Every row gives one point. Each table stands for the endless flat space through its points: a line for two points, a plane for three, and so on. Write the one point that lies in both, or say that there is none.

First (3 x 4)
[[ 0.09  0.16  0.50 -0.03]
 [ 0.09  0.04  0.30 -0.23]
 [ 0.54 -0.18  0.35 -0.38]]
Second (2 x 4)
[[ 0.36 -0.21  0.37 -0.24]
 [ 0.22 -0.37  0.37 -0.22]]
They share: no point

First (2 x 8)
[[ 0.19 -0.06 -0.36 -0.12  0.53  0.27 -0.13 -0.01]
 [ 0.64 -0.21 -0.06 -0.57  0.08  0.27 -0.28 -0.16]]
Second (4 x 8)
[[ 0.51 -0.42 -0.14 -0.57  0.35  0.08 -0.55 -0.02]
 [ 0.42 -0.30 -0.05 -0.65  0.17 -0.07 -0.39  0.09]
 [ 0.42 -0.10 -0.21 -0.29  0.27  0.27 -0.11 -0.03]
 [ 0.33 -0.28 -0.10 -0.54  0.24  0.04 -0.41 -0.08]]
They share: no point

First (3 x 12)
[[-0.22  0.29  0.32 -0.51  0.05 -0.17  0.18 -0.15  0.22  0.17 -0.01  0.26]
 [-0.31 -0.36  0.44  0.03  0.08  0.41 -0.15 -0.07  0.23  0.09  0.28  0.19]
 [-0.46  0.19  0.71 -0.12  0.41  0.00  0.21 -0.17  0.06 -0.02  0.39 -0.09]]
Second (2 x 12)
[[-0.12  0.00  0.32 -0.25  0.13  0.21  0.01 -0.07  0.29  0.08  0.15  0.29]
 [-0.28 -0.10  0.34 -0.19  0.05  0.05  0.01 -0.15  0.09  0.08 -0.05  0.17]]
They share: no point

First (4 x 18)
[[ 0.72  0.06 -0.58 -0.30  0.32  0.38 -0.11 -0.30  0.22  0.20  0.30 -0.29
   0.18  0.06 -0.03 -0.18  0.28  0.31]
 [ 0.26 -0.18 -0.26 -0.34  0.14  0.34 -0.13 -0.32 -0.26  0.26 -0.02  0.11
  -0.12  0.04  0.09 -0.16 -0.08  0.27]
 [ 0.30 -0.21 -0.34 -0.24  0.05  0.32 -0.26 -0.39 -0.29  0.35 -0.09  0.13
  -0.15  0.18 -0.06 -0.18 -0.05  0.34]
 [ 0.52  0.03 -0.47 -0.24  0.32  0.37 -0.13 -0.37  0.05  0.18  0.09 -0.01
  -0.03 -0.03  0.01 -0.09  0.10  0.28]]
Second (4 x 18)
[[ 0.25 -0.38 -0.31  0.10 -0.04  0.10  0.25 -0.24 -0.13  0.60  0.49 -0.11
  -0.11  0.01  0.47 -0.01  0.12  0.48]
 [ 0.19 -0.40 -0.42  0.16 -0.06  0.05  0.18 -0.30 -0.29  0.66  0.65  0.03
  -0.32 -0.11  0.39  0.09  0.32  0.61]
 [ 0.34 -0.10 -0.32 -0.62  0.03  0.47 -0.52 -0.48 -0.36  0.04 -0.22  0.04
  -0.04  0.12 -0.26 -0.35 -0.01  0.32]
 [ 0.43 -0.12 -0.34 -0.43  0.03  0.42 -0.24 -0.28 -0.29  0.22 -0.08 -0.11
   0.06  0.16  0.03 -0.33 -0.08  0.25]]
They share: no point

First (4 x 24)
[[-0.49 -0.40 -0.21 -0.30  0.08 -0.18  0.10 -0.24  0.29  0.27 -0.07 -0.23
   0.27  0.14 -0.32  0.23 -0.23  0.32 -0.03 -0.11 -0.35  0.15 -0.10  0.34]
 [-0.21 -0.56 -0.33 -0.18 -0.24 -0.42  0.42  0.16 -0.03  0.47 -0.15 -0.35
   0.35  0.42 -0.20 -0.05 -0.03  0.16 -0.07  0.17 -0.39  0.55 -0.06  0.46]
 [-0.59 -0.46 -0.20 -0.39 -0.05 -0.27  0.05 -0.29  0.20  0.25 -0.14 -0.24
   0.38  0.08 -0.28  0.32 -0.24  0.26  0.04 -0.12 -0.40  0.03 -0.08  0.36]
 [-0.31 -0.54 -0.29 -0.18  0.08 -0.16  0.42  0.16  0.19  0.37  0.07 -0.41
   0.23  0.20 -0.34 -0.09 -0.09  0.28 -0.11  0.01 -0.33  0.43 -0.18  0.50]]
Second (3 x 24)
[[-0.29 -0.36 -0.47 -0.15 -0.10 -0.21  0.17 -0.18  0.30  0.35  0.10 -0.09
   0.24  0.39 -0.47  0.30 -0.21  0.24 -0.03 -0.02 -0.39  0.28 -0.07  0.39]
 [-0.55 -0.19 -0.14 -0.04  0.22 -0.30 -0.02  0.14  0.17  0.18 -0.22 -0.42
  -0.05  0.34 -0.10 -0.12 -0.11  0.56  0.27  0.06 -0.21  0.70 -0.08  0.33]
 [-0.43 -0.27 -0.26 -0.12  0.06 -0.30  0.10 -0.06  0.23  0.30 -0.10 -0.30
   0.09  0.34 -0.24  0.06 -0.15  0.42  0.07 -0.02 -0.27  0.50 -0.04  0.33]]
They share: no point

First (5 x 24)
[[-0.33 -0.35  0.06  0.33  0.14 -0.11  0.20 -0.28 -0.54  0.54  0.03 -0.67
  -0.27  0.06  0.32 -0.28  0.42  0.43 -0.32  0.08  0.06  0.30 -0.64 -0.27]
 [-0.73 -0.72  0.14  0.06 -0.16  0.11  0.20 -0.30 -0.15  0.28  0.03 -0.37
  -0.03  0.17 -0.08 -0.63  0.37  0.08 -0.57  0.19 -0.18  0.26 -0.47 -0.32]
 [ 0.03 -0.48  0.06  0.37  0.42  0.39  0.20  0.14 -0.31  0.06 -0.16 -0.24
  -0.61 -0.24  0.42 -0.40 -0.28  0.27 -0.55  0.21  0.55  0.29 -0.21 -0.09]
 [-0.50 -0.61 -0.05 -0.10  0.03  0.62  0.14 -0.29 -0.01 -0.03  0.04 -0.28
  -0.33 -0.09 -0.03 -0.63 -0.03  0.30 -0.45  0.30  0.10  0.30 -0.03 -0.59]
 [ 0.01 -0.42  0.04  0.19  0.38  0.27  0.08  0.16 -0.09 -0.30 -0.16  0.16
  -0.41 -0.06  0.44 -0.24 -0.44 -0.05 -0.49  0.29  0.57  0.25 -0.13 -0.05]]
Second (3 x 24)
[[-0.11 -0.34 -0.27 -0.14  0.08 -0.46 -0.08 -0.15 -0.35  0.43  0.13 -0.54
   0.11 -0.06  0.34 -0.34  0.58  0.69  0.04 -0.11  0.10  0.38 -0.24 -0.78]
 [-0.39 -0.54  0.05  0.22  0.32 -0.14  0.24 -0.19 -0.19  0.11 -0.27 -0.50
  -0.09 -0.30  0.46 -0.34  0.18  0.29  0.00  0.25  0.26  0.10 -0.52 -0.42]
 [-0.26 -0.24  0.13  0.36  0.33  0.44  0.22 -0.25 -0.30 -0.07 -0.07 -0.19
  -0.59  0.09  0.39 -0.09 -0.27  0.04 -0.46  0.39  0.35  0.23 -0.44 -0.03]]
They share: [-0.20 -0.28 -0.03  0.16  0.23  0.08  0.10 -0.21 -0.32  0.13  0.01 -0.33
 -0.31  0.03  0.37 -0.19  0.07  0.30 -0.26  0.19  0.25  0.29 -0.36 -0.33]

First (5 x 24)
[[ 0.19 -0.29  0.42  0.06  0.07 -0.24  0.01 -0.73  0.30  0.15 -0.03 -0.32
  -0.02 -0.32 -0.08  0.20  0.16  0.48  0.01 -0.16  0.17  0.63 -0.23  0.15]
 [ 0.03  0.01  0.48 -0.42  0.05  0.10 -0.19 -0.37  0.08  0.29 -0.37 -0.24
   0.26 -0.30  0.28  0.16  0.22  0.38  0.11  0.46  0.33  0.03 -0.61  0.37]
 [ 0.65 -0.25  0.20  0.28  0.67  0.02  0.47 -0.25  0.46 -0.35 -0.01 -0.14
   0.18 -0.40 -0.10  0.26  0.26  0.06  0.29 -0.10  0.01  0.29 -0.03  0.21]
 [ 0.62 -0.02  0.26  0.11  0.55  0.23  0.35 -0.13  0.38 -0.22 -0.13 -0.28
   0.31 -0.32  0.06  0.20  0.47  0.07  0.30  0.32  0.32  0.05 -0.29  0.30]
 [ 0.11 -0.06  0.48 -0.23  0.06  0.05  0.06 -0.49  0.17  0.14 -0.17 -0.21
   0.07 -0.26  0.23  0.33  0.19  0.44  0.22  0.36  0.29  0.27 -0.56  0.23]]
Second (3 x 24)
[[ 0.46 -0.03  0.38 -0.29  0.15  0.04  0.50 -0.09  0.62 -0.06 -0.26 -0.09
   0.29 -0.60  0.04  0.38 -0.26 -0.05  0.09  0.36 -0.06 -0.05 -0.53 -0.01]
 [ 0.00 -0.43  0.15 -0.10  0.38  0.25 -0.07 -0.28  0.18 -0.35 -0.12  0.05
   0.54 -0.31  0.15  0.28  0.20  0.24  0.27  0.14  0.24  0.19 -0.26  0.20]
 [-0.04 -0.38  0.26 -0.14  0.53  0.24 -0.34 -0.37 -0.09 -0.20 -0.17  0.00
   0.33 -0.20  0.25  0.13  0.37  0.48  0.41  0.07  0.30  0.29 -0.18  0.45]]
They share: no point

First (2 x 24)
[[-0.05  0.28  0.29  0.00  0.08 -0.19 -0.46 -0.10 -0.12  0.15  0.34 -0.19
  -0.07 -0.23  0.01  0.23  0.23 -0.15  0.04 -0.28 -0.05  0.15 -0.23  0.27]
 [ 0.07  0.40  0.19  0.10 -0.06 -0.09 -0.64 -0.14 -0.14  0.23  0.52 -0.35
  -0.15 -0.17  0.01  0.19  0.19 -0.21 -0.02 -0.42  0.01  0.25 -0.41  0.15]]
Second (4 x 24)
[[ 0.15  0.09  0.53 -0.02 -0.08 -0.83 -0.31 -0.74 -0.09  0.32  0.19 -0.05
  -0.05 -0.19  0.07  0.13  0.13  0.01  0.24 -0.24  0.00  0.43 -0.29  0.26]
 [-0.17  0.26  0.45 -0.29  0.23 -0.41 -0.30 -0.24 -0.23  0.06  0.04 -0.22
  -0.15 -0.19 -0.06  0.07  0.12 -0.22 -0.02 -0.19 -0.13  0.02 -0.08  0.27]
 [-0.17  0.25  0.45 -0.49  0.46 -0.33 -0.32 -0.18 -0.33 -0.09 -0.03 -0.23
  -0.24 -0.07 -0.08  0.03  0.04 -0.16  0.08 -0.07 -0.18 -0.23  0.09  0.40]
 [-0.04  0.21  0.50  0.10 -0.23 -0.71 -0.27 -0.54 -0.03  0.38  0.19 -0.15
   0.02 -0.37  0.01  0.13  0.23 -0.23 -0.07 -0.38  0.00  0.55 -0.42  0.07]]
They share: no point

First (6 x 24)
[[ 0.60 -0.09  0.28 -0.46  0.12  0.09 -0.44  0.64  0.28  0.10  0.36  0.39
   0.11 -0.10  0.00 -0.14  0.27  0.34 -0.71 -0.15 -0.08  0.40 -0.14 -0.33]
 [-0.37 -0.54  0.24 -0.53  0.44  0.35 -0.09 -0.02  0.48  0.01  0.25 -0.02
   0.12 -0.54  0.07 -0.02  0.52 -0.17 -0.41 -0.27 -0.22  0.43 -0.39  0.04]
 [ 0.05 -0.25  0.34 -0.71  0.35  0.33 -0.52  0.36  0.70  0.14  0.73  0.77
   0.53  0.11  0.72 -0.10  0.64  0.61 -0.82  0.00 -0.15  0.36 -0.36 -0.71]
 [ 0.00 -0.25  0.25 -0.67  0.13  0.26 -0.50  0.29  0.62  0.13  0.61  0.65
   0.43  0.07  0.64 -0.16  0.52  0.49 -0.65 -0.04 -0.13  0.45 -0.19 -0.65]
 [ 0.52 -0.04  0.42 -0.14 -0.43 -0.25 -0.21  0.30  0.02 -0.11  0.56  0.44
   0.10  0.13  0.11 -0.32  0.07  0.20 -0.32  0.02 -0.25  0.19  0.19 -0.56]
 [ 0.11 -0.65  0.29 -0.88 -0.16  0.00 -0.02  0.23  0.08  0.23  0.22  0.31
   0.45 -0.12  0.16  0.08  0.53  0.28 -0.34 -0.21  0.00  0.75  0.09 -0.27]]
Second (6 x 24)
[[-0.15 -0.02 -0.25 -0.54  0.37 -0.12 -0.60  0.22  0.24  0.08  0.00  0.20
  -0.45  0.11 -0.15 -0.56  0.23 -0.26 -0.32 -0.23 -0.02  0.19  0.04 -0.05]
 [-0.18 -0.03 -0.11 -0.30 -0.23  0.07 -0.41  0.12  0.48 -0.01  0.28  0.16
   0.04 -0.21  0.14 -0.26  0.33 -0.21 -0.38 -0.30 -0.34  0.29 -0.15 -0.40]
 [-0.20  0.16  0.27 -0.12 -0.65  0.12  0.25  0.23  0.34  0.06  0.46  0.28
   0.68 -0.31  0.30 -0.44  0.21  0.31 -0.44  0.17 -0.32  0.64 -0.02 -0.52]
 [-0.03 -0.12 -0.08 -0.45 -0.09  0.01 -0.45  0.20  0.31 -0.11  0.17  0.32
  -0.20 -0.13  0.16 -0.47  0.54 -0.07 -0.10 -0.23 -0.29  0.13 -0.14 -0.26]
 [-0.54  0.31 -0.42 -0.57  0.26 -0.24 -0.44  0.05  0.36  0.31 -0.04  0.18
  -0.13  0.24  0.01 -0.70  0.13 -0.32 -0.46 -0.08 -0.19  0.27 -0.09 -0.18]
 [-0.15 -0.12  0.43 -0.09 -0.17  0.16 -0.05  0.18  0.27  0.17  0.34  0.16
   0.34 -0.15 -0.10 -0.29 -0.09  0.21 -0.44 -0.06 -0.16  0.77  0.15 -0.13]]
They share: no point

First (7 x 24)
[[ 0.00  0.47 -0.32  0.28  0.02  0.58 -0.72 -0.19  0.71 -0.10 -0.22 -0.05
  -0.11  0.64 -0.14 -0.45 -0.01  0.38 -0.08  0.13 -0.20 -0.23  0.06 -0.22]
 [ 0.07  0.24 -0.39 -0.40  0.61 -0.06  0.19  0.07  0.33  0.12  0.26  0.08
  -0.35 -0.01  0.03 -0.33  0.68 -0.08 -0.11  0.14 -0.31 -0.64 -0.32  0.28]
 [ 0.34  0.64 -0.38  0.35 -0.16  0.38 -0.47 -0.30  0.53 -0.14  0.10  0.01
  -0.44  0.34 -0.27 -0.58  0.03  0.03 -0.02 -0.02 -0.52 -0.09  0.02 -0.36]
 [ 0.36  0.45 -0.35  0.37 -0.05  0.49 -0.70 -0.32  0.52 -0.14  0.14  0.01
  -0.38  0.58 -0.05 -0.60 -0.16  0.05 -0.16  0.04 -0.38  0.04  0.02 -0.21]
 [ 0.04  0.65 -0.52  0.23  0.03  0.52 -0.39 -0.05  0.71 -0.27 -0.12 -0.25
  -0.34  0.24 -0.43 -0.59  0.36  0.17 -0.04  0.22 -0.46 -0.41 -0.17 -0.27]
 [-0.21  0.20 -0.72 -0.75  0.79 -0.16  0.04  0.08  0.28 -0.01  0.29  0.46
  -0.50  0.01  0.21 -0.51  0.62  0.08 -0.16 -0.03 -0.31 -0.71 -0.32  0.50]
 [ 0.32  0.39 -0.09  0.25  0.14  0.22 -0.21 -0.10  0.38  0.19  0.11 -0.11
  -0.18  0.30 -0.14 -0.33  0.27 -0.24 -0.11  0.24 -0.28 -0.06 -0.38 -0.02]]
Second (6 x 24)
[[ 0.61  0.41 -0.04 -0.07  0.16 -0.06  0.16  0.20  0.65 -0.05  0.10 -0.20
  -0.64  0.34 -0.01 -0.36  0.03 -0.02 -0.29 -0.40 -0.43 -0.23 -0.03  0.34]
 [ 0.28  0.40 -0.14 -0.16  0.15 -0.06 -0.05 -0.13  0.48  0.23  0.05  0.03
  -0.34  0.50 -0.11 -0.44  0.05 -0.13 -0.01 -0.11 -0.27 -0.28 -0.09 -0.08]
 [-0.08 -0.05 -0.15  0.05  0.26  0.04 -0.22 -0.41  0.32  0.50  0.41  0.44
   0.19  0.63  0.06 -0.92 -0.09 -0.24  0.46 -0.08 -0.57 -0.16 -0.18 -0.71]
 [-0.03  0.91 -0.99 -0.21  0.10  0.28 -0.51 -0.72 -0.06 -0.09  0.02  0.24
   0.03  0.63 -0.12 -0.04  0.93  0.22 -0.17  0.45 -0.04 -0.33  0.31 -0.08]
 [ 0.07  0.27 -0.26 -0.29  0.12 -0.21 -0.19 -0.27  0.39  0.31  0.23  0.45
  -0.34  0.52 -0.14 -0.38 -0.01  0.04  0.35  0.02 -0.26 -0.57 -0.26 -0.40]
 [ 0.47 -0.06  0.32 -0.05  0.29 -0.29  0.07  0.12  0.60  0.48  0.50  0.60
  -0.61  0.06  0.00 -0.47 -0.56  0.03  0.44 -0.22 -0.61 -0.73 -0.53 -0.33]]
They share: no point

First (4 x 24)
[[ 0.29 -0.31  0.46  0.27 -0.08 -0.01  0.12  0.49  0.07  0.33 -0.08 -0.31
  -0.12  0.45 -0.06 -0.04 -0.15  0.24  0.18  0.05 -0.21  0.40  0.24  0.54]
 [-0.22 -0.16  0.22  0.13 -0.16 -0.01  0.08  0.19  0.35  0.38 -0.28  0.02
   0.22  0.46 -0.46  0.02  0.13  0.31  0.24  0.24 -0.18 -0.14  0.14 -0.01]
 [-0.08 -0.18  0.30  0.16 -0.24 -0.02  0.04  0.37  0.35  0.45 -0.24 -0.04
   0.19  0.47 -0.39 -0.12  0.09  0.36  0.26  0.08 -0.14 -0.03  0.18  0.12]
 [ 0.08 -0.38  0.46  0.27 -0.08 -0.07  0.24  0.27  0.35  0.42 -0.12 -0.32
   0.00  0.62 -0.20  0.10 -0.19  0.19  0.40  0.22 -0.12  0.16  0.10  0.23]]
Second (3 x 24)
[[-0.13  0.06  0.39 -0.30 -0.10 -0.12  0.17 -0.03 -0.40 -0.14 -0.52  0.29
   0.09  0.29 -0.03  0.22 -0.01  0.23 -0.35  0.02 -0.76  0.29  0.10  0.21]
 [ 0.22  0.01  0.19  0.20 -0.10  0.33 -0.03  0.27 -0.10  0.36 -0.02 -0.11
   0.14  0.29 -0.33 -0.03  0.24  0.23  0.00  0.12 -0.31  0.09  0.40  0.56]
 [-0.08 -0.06  0.25 -0.04 -0.01  0.00  0.06  0.13 -0.21  0.09 -0.38  0.05
   0.08  0.25 -0.20  0.02  0.16  0.25 -0.17  0.14 -0.50  0.16  0.24  0.28]]
They share: no point
